Rows are points. Two turns around zero, p and q, are shown by what they do to some points. Write where each new point lands after one turn and then the other. Backwards means that the second turn is done in reverse. Each puzzle has new turns, and all numbers are rounded.
(in the rows, 128 means zero)

Turn p:
[167 155] => [150 170]
[153 119] => [154 132]
[ 64 110] => [79 83]
Turn q:
[155 204] => [201 162]
[115 106] => [103 122]
[171 117] => [151  90]
[ 82 105] => [ 79 144]
[117 108] => [106 122]
Where do these land?
q, then p: [183  93] => [170  78]
p, then q backwards: [ 87 173] => [ 73 102]
q, then p backwards: [ 92 128] => [117 162]
q, then p backwards: [149 118] => [125 105]

Turn p:
[138  70 120] => [ 83  89 128]
[125 183 156] => [170 168 149]
[ 67 146  93] => [124 169  68]
[196 100 125] => [134  61 158]
[136 154 154] => [150 145 154]
[106 114 120] => [108 135 111]
Turn q:
[186 136  96] => [153 181  96]
[130 153 108] => [109 143 107]
[140 133 152] => [129 141 152]
[ 57  90 156] => [122  48 157]
Where do these land?
q, then p backwards: [164 107  94] => [115 172 100]
q, then p backwards: [138 122 142] => [134 139 141]
p, then q: [190 133 139] => [177 132 168]
p, then q: [144 139 147] => [133 140 152]
q, then p: [100 114 149] => [ 95 125 146]
p, then q backwards: [ 31 153  97] => [182 183  57]

Turn p:
[194 116 155] => [186 163 104]
[136 111 120] => [130 125 108]
[100 172  67] => [ 51 149 140]
[ 87  79 165] => [152  58 131]
[165 163 118] => [128 180 131]
[ 87 127 143] => [120  94 154]
Turn q:
[110  77 163] => [138  65 134]
[176 136 128] => [133 153 170]
[ 94 127 158] => [101  95 111]
[132 172  63] => [140 199  97]
Where do these land?
p, then q: [133 152 104] => [104 133 104]
p, then q backwards: [102  98  70] => [ 70 153 159]
p, then q: [104 132 134] => [127 103 130]
p, then q: [173 131 205] => [119 161 211]

Turn p:
[ 91 171  89 139] => [ 85 160 173 127]
[ 80 126  97 163] => [ 74 133 147 163]
[ 85 103 144 103] => [ 89 108  96 109]
[175 136 164 133] => [183 106 135 119]
[209 104 145 101] => [209 135  89 120]
Turn q:
[102 129 140 138] => [107 124 148 123]
[109 134 178  85] => [129 144 149  64]
[158  75 108  92] => [148  99  67 106]
[211 119 115 156] => [200 106 110 172]
[108 173 128  85] => [115 187 128 104]
[105  92 147 166] => [107  77 153 130]
[104 174  79 174] => [ 91 158 140 197]
Where do these land?
q, then p: [132 190 127 154] => [146  94 183 123]
p, then q: [ 79  97 159 103] => [ 75 114  85 115]
q, then p: [170  58 164 157] => [167 120  51 163]
p, then q backwards: [ 94 134 134 183] => [100 121 129 186]
q, then p: [183 142 114  99] => [171 172 149 136]
p, then q: [134 173 107  81] => [141 187 130  95]
p, then q: [104 102  91 119] => [ 89 149 136 155]

Turn p:
[174 107 126 156 183 125] => [176 105 124 151 175 101]
[ 94 175 135 102  82  80] => [ 54 156 153 126  90 111]
[112 124  98  94 121 145] => [103 111 104 101 126 149]
[ 86 120 163 106 225 104] => [140  84 208  78 174 107]
[145 103 156 125 109 117] => [151 129 125 128  95 105]
[128 106 117 121  82 156] => [133 132  91 125  90 155]
[146 134 131  98 109 158] => [129 148  93  99 121 129]
[127 179 156 142 100 148] => [120 195 136 129 125 138]
[140 102  70 208 141 119] => [146  91 118 214 155 158]
Turn q:
[137 105 106 102 130 137] => [129  91 111 124 115 133]
[123 188 143 125  80 144] => [154 192 112 120 111 161]
[129 119  98 174 192 106] => [ 61 113 141 118 170  96]
[156 124 121 107 118 168] => [146 105 107 123 131 169]
[136 151 102 101 115 106] => [131 138  85 113 111 113]
[213  96 128 112 156 129] => [149  71  88 141 189 127]
[ 71 141 152  87 133 130] => [156 137 163  87  85 115]
[ 46  96 130 218 110 112] => [ 60 163 207 184  95 115]
[140 133 171 126 117 120] => [166 144 138 141 143 122]
Where do these land?
p, then q backwards: [108  74 109  92 146 173] => [149 127 109  68 149 178]
q, then p: [123 128 138 104 164 161] => [150 115 114  84 120 113]
p, then q backwards: [ 50 119 121 153 195  69] => [ 97  50 160 167 187 169]
q, then p: [108 163 167 135  96  90] => [ 99 179 133 154 145  93]
q, then p: [130 123 150 161 116  85] => [121 142 165 166 144 112]
q, then p: [184 159 118 145  76 143] => [120 140  96 153 188 172]
q, then p backwards: [143 138 163 158 107 137] => [131 151 134 173 135 145]
q, then p: [194 129 109  91 122 142] => [136  81  75 136 160 143]
p, then q: [111 119  78 113 129 153] => [106  88 140 114 105 155]
